Each point is reached from the start by the listed moves, each made 0, 1 or 2 times, or once backwards (-1), plus a little noise. Is the number of moves made odd or even? Then give how often each move was made.

Moves:
(1): [.27 .01 -.40 .00 .12]
(2): [.17 .03 .29 -.34 -.24]
Start: [-.09 .04 -.01 .01 .11]
Points:
[.53 .11 .15 -.69 -.28] => odd (1, 2)
[.03 .02 -.70 .33 .46] => even (1, -1)
[-.16 .04 .71 -.32 -.28] => even (-1, 1)
[.26 .12 .52 -.65 -.36] => even (0, 2)

Moves:
(1): [-.10 -.26 -.02 .11 .23 .06 -.15 .04 -.10 -.06 .06]
(2): [.18 .06 -.10 .08 -.06 .00 .20 -.12 .09 .05 -.17]
(3): [-.10 -.03 -.01 -.02 .02 .15 .03 -.05 .08 -.04 -.04]
(4): [-.29 -.02 -.06 .02 -.11 .04 -.13 .05 -.09 .13 -.04]
(5): [-.18 .03 .08 -.11 .11 -.04 .06 .01 -.10 .03 -.11]
(6): [-.01 -.01 -.28 -.14 -.21 .18 .04 .11 -.03 .04 .00]
(7): [-.18 .04 .13 .03 -.06 -.01 .13 .04 -.08 -.09 -.05]
(8): [-.02 .19 -.05 -.01 -.07 .16 .01 .07 -.03 -.04 -.16]
(9): [-.01 -.11 -.16 -.02 .03 .02 -.09 .13 .10 -.05 .04]
Start: [.14 -.01 -.01 .12 .05 -.08 -.01 .09 .09 .08 -.17]
Points:
[.25 -.03 -.33 .47 .25 .36 .12 .06 .02 -.04 -.71] => even (2, 2, 0, 0, 0, 0, 0, 2, 0)
[-.55 -.19 -.29 .02 .36 -.01 -.36 .56 -.20 .10 -.39] => even (1, 0, -1, 1, 2, 0, 0, 1, 2)
[-.17 -.94 -.30 .62 .60 .14 -.44 .07 .42 -.09 .01] => odd (2, 1, 2, 1, -1, -1, 0, -1, 2)
